Each row is a point. Before rounding, the points of a table are all equally far from one centre. They may lie mostly on one side of it. Where is the centre, to within rounding?
In the rows, 128 means zero.

Points (8 x 3):
144, 121, 61
176, 154, 70
153, 110, 68
136, 136, 60
178, 128, 70
130, 118, 68
140, 100, 82
113, 136, 78
Centre: 150, 138, 101

Points:
86, 123, 130, 113, 82, 126, 100, 132, 70, 78, 176
138, 146, 134, 124, 72, 152, 93, 89, 60, 95, 128
140, 150, 110, 70, 124, 119, 82, 142, 78, 85, 115
98, 129, 125, 66, 132, 137, 113, 134, 17, 85, 132
137, 153, 108, 96, 115, 196, 95, 89, 118, 78, 125
92, 94, 113, 106, 118, 164, 75, 113, 43, 47, 138
71, 147, 124, 84, 148, 150, 84, 175, 20, 150, 116
96, 179, 139, 89, 105, 154, 108, 124, 87, 87, 177
70, 102, 126, 82, 120, 148, 88, 115, 62, 102, 166
129, 156, 106, 73, 136, 145, 157, 154, 43, 108, 176
76, 137, 164, 71, 113, 170, 107, 110, 79, 75, 163
164, 161, 96, 110, 155, 148, 180, 127, 98, 122, 129
80, 131, 159, 67, 133, 129, 130, 166, 73, 108, 188
97, 111, 115, 70, 86, 156, 94, 157, 67, 46, 101
Centre: 125, 117, 146, 140, 138, 191, 118, 175, 79, 107, 124

Points:
87, 116, 217, 123, 145, 126, 79, 143, 141, 72, 165, 128, 110, 143, 88, 84, 141, 61, 132, 119
151, 104, 176, 47, 186, 144, 59, 151, 97, 113, 131, 102, 72, 148, 148, 80, 129, 114, 175, 86
111, 107, 149, 119, 108, 109, 95, 102, 157, 105, 109, 98, 91, 143, 64, 96, 147, 87, 114, 118
115, 155, 145, 71, 163, 123, 153, 152, 112, 86, 167, 110, 114, 148, 105, 63, 176, 62, 144, 141
114, 108, 152, 109, 170, 144, 71, 134, 108, 65, 134, 84, 98, 171, 117, 95, 126, 27, 182, 118
118, 114, 197, 110, 187, 138, 82, 124, 124, 100, 142, 43, 119, 175, 155, 83, 129, 117, 192, 140
137, 112, 136, 87, 205, 100, 99, 121, 122, 65, 149, 81, 117, 147, 153, 116, 122, 92, 148, 112
123, 113, 152, 89, 152, 131, 36, 147, 115, 108, 179, 106, 92, 160, 119, 63, 123, 92, 200, 129
101, 129, 172, 88, 134, 106, 91, 189, 136, 124, 147, 26, 107, 142, 96, 77, 173, 62, 164, 147
154, 113, 145, 85, 219, 145, 84, 168, 140, 80, 172, 103, 103, 120, 126, 91, 160, 82, 167, 126
146, 125, 187, 96, 164, 179, 93, 157, 83, 109, 175, 75, 121, 135, 168, 100, 142, 83, 174, 112
113, 97, 153, 111, 197, 118, 101, 120, 83, 98, 123, 32, 71, 135, 178, 109, 139, 102, 160, 104
117, 95, 177, 100, 177, 142, 95, 139, 101, 125, 145, 51, 53, 142, 77, 107, 142, 54, 162, 108
139, 123, 116, 82, 175, 117, 71, 199, 125, 117, 135, 45, 94, 110, 162, 125, 132, 146, 196, 123
105, 165, 210, 106, 181, 147, 73, 167, 139, 53, 134, 68, 120, 157, 98, 85, 148, 121, 112, 124
113, 147, 190, 94, 170, 133, 94, 146, 111, 141, 152, 72, 118, 159, 142, 74, 138, 50, 140, 100
95, 91, 153, 87, 184, 156, 81, 161, 110, 76, 157, 54, 102, 139, 86, 70, 129, 107, 103, 85
92, 108, 176, 76, 188, 132, 47, 163, 136, 106, 189, 91, 87, 138, 121, 94, 172, 100, 143, 116
111, 93, 196, 78, 178, 142, 81, 157, 95, 123, 132, 58, 114, 153, 139, 74, 181, 53, 166, 119
92, 129, 195, 94, 130, 113, 75, 137, 108, 82, 197, 86, 88, 125, 165, 96, 167, 103, 181, 142
127, 92, 184, 112, 193, 173, 78, 179, 141, 71, 133, 43, 87, 137, 117, 69, 163, 59, 140, 118
133, 148, 142, 75, 189, 131, 80, 211, 103, 107, 166, 79, 128, 167, 100, 96, 163, 86, 138, 103
130, 135, 179, 102, 176, 152, 98, 143, 69, 111, 146, 55, 96, 168, 104, 74, 191, 93, 157, 86
105, 130, 191, 92, 157, 89, 70, 134, 135, 94, 148, 81, 78, 131, 155, 89, 208, 108, 141, 93
122, 136, 207, 59, 180, 153, 115, 165, 163, 108, 176, 97, 92, 139, 116, 79, 151, 87, 139, 125
Centre: 107, 114, 158, 118, 143, 130, 112, 182, 112, 96, 111, 103, 86, 139, 126, 94, 140, 118, 155, 128

Points, 28 rows:
162, 83, 142, 131, 180, 75, 95, 159, 146, 98, 134, 165, 161, 195, 151, 98, 159, 123, 177, 126, 57, 150, 92, 126
135, 115, 131, 115, 165, 96, 111, 119, 131, 120, 98, 140, 192, 206, 175, 101, 149, 59, 139, 131, 115, 129, 94, 88
85, 109, 102, 123, 178, 136, 155, 131, 104, 120, 131, 172, 101, 144, 196, 66, 130, 76, 150, 128, 122, 195, 133, 110
98, 134, 136, 119, 202, 112, 58, 153, 142, 77, 148, 168, 155, 168, 139, 61, 170, 139, 175, 172, 72, 166, 110, 110
178, 179, 95, 112, 214, 96, 119, 166, 138, 102, 103, 190, 166, 174, 148, 81, 139, 119, 134, 160, 66, 107, 84, 120
108, 137, 122, 113, 227, 91, 60, 149, 134, 71, 106, 199, 138, 197, 153, 78, 139, 119, 129, 151, 50, 167, 133, 86
127, 155, 149, 114, 168, 86, 50, 152, 145, 11, 115, 195, 163, 146, 124, 62, 170, 148, 189, 108, 135, 107, 121, 82
142, 181, 147, 145, 175, 117, 105, 163, 169, 52, 143, 165, 160, 201, 192, 120, 140, 95, 165, 164, 135, 174, 143, 74
118, 124, 98, 91, 179, 80, 79, 161, 79, 100, 131, 145, 146, 146, 171, 75, 187, 111, 142, 96, 73, 129, 89, 130
132, 107, 141, 75, 200, 101, 94, 167, 83, 86, 125, 193, 130, 169, 166, 115, 149, 85, 175, 151, 108, 165, 85, 105
146, 124, 130, 125, 183, 81, 59, 116, 104, 122, 120, 153, 148, 155, 147, 70, 171, 191, 165, 117, 60, 153, 112, 91
119, 142, 123, 143, 193, 71, 80, 105, 107, 86, 140, 187, 159, 180, 166, 69, 141, 99, 176, 157, 69, 176, 92, 91
97, 126, 61, 130, 173, 54, 97, 134, 121, 82, 140, 167, 182, 188, 139, 83, 116, 129, 168, 142, 77, 105, 120, 91
124, 169, 192, 126, 194, 121, 70, 128, 104, 73, 143, 174, 124, 189, 155, 83, 183, 94, 167, 115, 81, 143, 84, 67
127, 130, 118, 78, 227, 93, 77, 116, 141, 41, 89, 175, 161, 129, 154, 67, 132, 129, 162, 146, 107, 163, 94, 168
102, 116, 157, 72, 168, 119, 96, 114, 168, 38, 128, 191, 163, 187, 144, 88, 111, 123, 153, 115, 65, 128, 69, 119
106, 184, 113, 100, 150, 99, 101, 145, 90, 62, 87, 152, 190, 193, 135, 56, 111, 104, 166, 131, 71, 120, 93, 116
139, 118, 74, 131, 196, 82, 117, 150, 107, 90, 165, 193, 140, 154, 202, 104, 155, 138, 164, 120, 83, 116, 124, 50
139, 162, 146, 117, 156, 114, 76, 139, 156, 97, 78, 163, 144, 205, 157, 133, 169, 159, 183, 94, 96, 175, 128, 134
109, 126, 148, 103, 137, 114, 88, 188, 130, 65, 116, 135, 201, 126, 146, 102, 136, 156, 180, 122, 81, 188, 95, 100
180, 131, 113, 93, 195, 79, 94, 182, 138, 71, 160, 207, 124, 141, 177, 77, 104, 78, 163, 119, 138, 139, 139, 137
107, 136, 148, 117, 122, 92, 90, 117, 134, 137, 156, 144, 158, 162, 159, 40, 111, 120, 145, 142, 88, 70, 97, 101
124, 134, 102, 110, 235, 116, 87, 81, 138, 31, 121, 135, 158, 198, 109, 47, 101, 119, 113, 156, 101, 128, 112, 140
135, 93, 107, 121, 170, 52, 87, 137, 144, 112, 90, 169, 134, 195, 147, 95, 143, 76, 159, 153, 68, 109, 76, 128
104, 133, 112, 101, 204, 70, 105, 105, 164, 94, 150, 152, 159, 163, 155, 74, 94, 61, 128, 164, 102, 143, 114, 122
118, 120, 109, 111, 180, 118, 72, 130, 113, 92, 103, 220, 133, 161, 149, 110, 171, 102, 170, 174, 44, 135, 114, 117
83, 119, 118, 133, 128, 78, 90, 110, 85, 47, 111, 191, 158, 205, 153, 102, 177, 181, 149, 150, 131, 128, 118, 106
103, 136, 79, 147, 173, 84, 122, 161, 172, 84, 91, 196, 150, 177, 137, 61, 144, 109, 175, 183, 85, 124, 146, 126
Centre: 132, 132, 128, 166, 165, 125, 99, 140, 124, 62, 103, 150, 109, 136, 145, 102, 110, 129, 123, 122, 122, 123, 108, 106

Points:
119, 96, 79, 124, 107, 193, 104, 112, 170, 114, 120, 167, 201, 103, 133, 128, 131, 100, 201, 111, 182, 119, 111, 106
111, 120, 137, 58, 93, 191, 88, 134, 203, 111, 136, 152, 227, 39, 159, 72, 112, 117, 146, 126, 204, 138, 111, 108
66, 180, 139, 92, 98, 166, 84, 124, 144, 157, 141, 136, 177, 89, 144, 113, 178, 133, 184, 138, 144, 114, 137, 145
119, 159, 110, 74, 49, 176, 73, 121, 180, 84, 93, 169, 162, 28, 137, 86, 127, 134, 143, 129, 177, 124, 91, 143
96, 147, 106, 105, 95, 189, 75, 147, 201, 92, 162, 165, 150, 59, 107, 119, 84, 167, 164, 82, 154, 153, 108, 79
133, 124, 131, 156, 58, 167, 115, 150, 200, 129, 117, 164, 180, 58, 164, 115, 107, 149, 177, 113, 142, 86, 140, 110
135, 111, 107, 93, 96, 138, 114, 133, 225, 96, 182, 157, 183, 46, 121, 114, 162, 143, 161, 150, 118, 153, 123, 107
140, 122, 64, 115, 91, 192, 105, 135, 168, 128, 168, 168, 199, 79, 145, 73, 113, 137, 144, 159, 138, 123, 133, 163
141, 173, 88, 117, 121, 165, 72, 146, 215, 120, 163, 139, 163, 47, 162, 103, 135, 113, 152, 153, 164, 112, 85, 138
133, 128, 113, 133, 112, 192, 121, 121, 204, 127, 168, 125, 166, 79, 172, 125, 136, 168, 139, 149, 193, 87, 114, 106
158, 149, 123, 99, 71, 163, 80, 80, 195, 117, 118, 177, 200, 88, 164, 60, 144, 173, 155, 145, 169, 131, 131, 127
101, 131, 55, 112, 112, 174, 103, 142, 163, 127, 165, 151, 189, 23, 129, 71, 165, 88, 203, 114, 181, 96, 142, 87
122, 113, 100, 95, 109, 120, 89, 121, 188, 50, 133, 168, 157, 49, 159, 98, 104, 94, 178, 158, 176, 119, 107, 123
113, 164, 87, 94, 76, 162, 62, 171, 165, 106, 158, 145, 162, 38, 143, 80, 163, 185, 177, 139, 136, 63, 108, 108
105, 164, 121, 130, 90, 137, 74, 151, 174, 82, 167, 135, 164, 69, 156, 65, 148, 120, 205, 133, 132, 98, 165, 113
116, 91, 128, 88, 115, 162, 68, 118, 179, 49, 117, 139, 210, 15, 122, 135, 100, 135, 161, 136, 178, 114, 110, 116
102, 195, 96, 114, 96, 127, 95, 132, 160, 103, 162, 102, 188, 76, 124, 93, 147, 128, 215, 133, 166, 73, 118, 103
133, 174, 145, 125, 131, 177, 81, 137, 173, 138, 91, 126, 180, 36, 123, 107, 107, 160, 181, 85, 193, 131, 113, 161
100, 146, 135, 96, 102, 143, 101, 126, 202, 81, 127, 98, 132, 39, 142, 129, 99, 180, 180, 122, 155, 122, 142, 130
110, 171, 122, 97, 74, 153, 105, 146, 175, 161, 184, 138, 164, 43, 163, 91, 124, 126, 172, 140, 122, 80, 115, 133
130, 135, 117, 72, 78, 186, 93, 125, 197, 92, 164, 134, 161, 36, 173, 109, 126, 144, 166, 153, 177, 170, 103, 143
119, 150, 131, 84, 77, 156, 120, 100, 164, 92, 145, 199, 148, 52, 149, 87, 128, 119, 121, 153, 207, 112, 74, 113
101, 131, 78, 126, 96, 157, 93, 116, 192, 144, 171, 143, 130, 84, 132, 111, 129, 165, 163, 137, 196, 102, 89, 117
123, 131, 137, 111, 122, 163, 112, 100, 199, 90, 152, 125, 206, 58, 126, 146, 155, 121, 169, 153, 134, 105, 103, 138
140, 170, 104, 118, 102, 179, 123, 108, 192, 140, 128, 179, 179, 60, 189, 106, 162, 105, 162, 123, 162, 137, 140, 148
114, 163, 131, 105, 144, 145, 94, 143, 219, 126, 140, 146, 182, 39, 211, 80, 158, 171, 185, 103, 168, 130, 100, 119
160, 129, 91, 133, 94, 176, 103, 135, 163, 113, 173, 104, 191, 28, 135, 103, 129, 85, 160, 151, 134, 97, 94, 147
126, 144, 104, 97, 99, 127, 58, 186, 176, 144, 163, 167, 186, 27, 140, 121, 138, 130, 202, 113, 188, 110, 79, 100
123, 171, 97, 118, 107, 155, 117, 122, 207, 124, 206, 124, 167, 55, 126, 97, 133, 142, 197, 133, 135, 123, 130, 114
Centre: 124, 137, 109, 111, 120, 145, 103, 131, 121, 120, 118, 133, 180, 49, 146, 90, 130, 147, 141, 126, 146, 144, 114, 75

Points:
185, 101, 96, 102, 51, 53, 106, 128, 106, 65, 174, 128, 132, 140, 138, 77, 127, 135, 62, 157, 130, 154, 149, 126
180, 147, 96, 98, 46, 62, 159, 131, 116, 71, 137, 116, 175, 154, 126, 103, 63, 141, 107, 168, 120, 134, 139, 107
162, 114, 89, 85, 67, 36, 116, 124, 101, 36, 180, 143, 152, 116, 115, 101, 81, 116, 92, 150, 128, 126, 124, 124
173, 113, 103, 100, 15, 72, 116, 116, 124, 59, 144, 122, 141, 148, 118, 73, 102, 140, 106, 114, 128, 145, 128, 124
179, 124, 69, 116, 87, 47, 143, 167, 130, 40, 129, 134, 158, 131, 146, 111, 69, 145, 101, 149, 121, 130, 150, 104
169, 136, 110, 118, 33, 68, 128, 130, 122, 58, 107, 136, 140, 149, 154, 79, 92, 150, 121, 148, 134, 149, 125, 120
184, 121, 98, 124, 49, 63, 181, 119, 147, 49, 128, 149, 163, 118, 113, 97, 75, 114, 118, 171, 114, 138, 136, 116
194, 136, 103, 118, 43, 65, 123, 125, 107, 65, 138, 145, 172, 110, 130, 81, 83, 132, 82, 130, 121, 134, 103, 121
174, 154, 103, 123, 48, 62, 117, 112, 141, 39, 142, 136, 165, 129, 139, 43, 119, 153, 110, 199, 121, 145, 147, 108
182, 146, 82, 90, 36, 65, 143, 146, 138, 30, 155, 145, 145, 98, 112, 65, 103, 148, 82, 133, 129, 128, 146, 110
191, 121, 90, 111, 49, 57, 135, 127, 114, 42, 172, 145, 154, 133, 158, 84, 98, 137, 80, 189, 143, 145, 118, 112
199, 103, 95, 102, 34, 56, 100, 136, 119, 93, 145, 127, 129, 144, 125, 90, 85, 168, 109, 142, 132, 143, 116, 131
152, 93, 108, 96, 89, 35, 121, 120, 119, 57, 141, 131, 142, 101, 159, 105, 94, 154, 114, 158, 124, 114, 108, 72
151, 115, 78, 104, 46, 32, 134, 127, 120, 40, 145, 160, 112, 144, 139, 65, 85, 123, 73, 135, 120, 107, 114, 121
184, 135, 108, 112, 61, 35, 135, 118, 140, 55, 155, 149, 152, 86, 127, 69, 84, 149, 97, 131, 151, 149, 103, 124
189, 130, 100, 105, 62, 52, 123, 146, 122, 46, 128, 119, 137, 123, 108, 106, 85, 129, 104, 159, 152, 125, 121, 130
180, 154, 109, 118, 58, 57, 110, 137, 148, 50, 140, 158, 162, 145, 125, 78, 95, 152, 55, 177, 124, 138, 98, 152
201, 101, 108, 106, 56, 34, 146, 129, 105, 68, 150, 134, 154, 145, 106, 82, 85, 150, 71, 141, 84, 125, 141, 114
170, 148, 88, 95, 16, 51, 125, 149, 148, 64, 171, 127, 147, 133, 125, 88, 80, 141, 126, 131, 123, 135, 109, 154
174, 112, 71, 110, 53, 21, 144, 148, 142, 60, 136, 141, 135, 139, 124, 57, 104, 159, 87, 118, 122, 135, 173, 118
167, 110, 83, 113, 62, 17, 127, 117, 107, 58, 158, 139, 165, 131, 146, 104, 83, 158, 91, 174, 161, 120, 108, 143
186, 127, 89, 115, 56, 77, 148, 132, 118, 84, 113, 157, 178, 111, 139, 94, 135, 142, 131, 139, 148, 145, 117, 83
178, 127, 95, 90, 28, 55, 123, 137, 116, 78, 143, 165, 126, 109, 141, 100, 98, 125, 114, 169, 147, 136, 133, 148
166, 114, 106, 104, 37, 52, 120, 138, 132, 57, 120, 117, 109, 124, 137, 92, 90, 142, 76, 156, 129, 111, 124, 126
188, 100, 75, 123, 35, 39, 129, 121, 118, 40, 161, 159, 127, 121, 121, 82, 90, 148, 72, 131, 119, 123, 117, 119
195, 109, 127, 122, 39, 40, 122, 153, 166, 64, 150, 132, 160, 150, 117, 95, 105, 171, 64, 134, 131, 107, 134, 100
194, 149, 95, 111, 50, 35, 120, 153, 139, 65, 157, 140, 148, 131, 106, 106, 105, 136, 98, 138, 148, 144, 135, 94
192, 126, 96, 105, 40, 40, 137, 150, 156, 47, 144, 140, 123, 112, 122, 94, 105, 145, 83, 142, 122, 107, 85, 121
143, 133, 74, 124, 33, 60, 154, 174, 131, 50, 160, 170, 165, 119, 141, 88, 81, 140, 95, 146, 145, 125, 96, 133
162, 121, 111, 116, 52, 38, 123, 133, 139, 69, 124, 133, 174, 120, 140, 74, 96, 141, 78, 124, 138, 129, 117, 94
208, 133, 91, 122, 61, 50, 121, 143, 138, 67, 137, 138, 149, 160, 110, 84, 72, 156, 93, 150, 134, 156, 115, 125
Centre: 151, 130, 97, 127, 104, 94, 147, 115, 146, 92, 182, 155, 140, 142, 128, 86, 121, 164, 115, 145, 118, 91, 138, 136
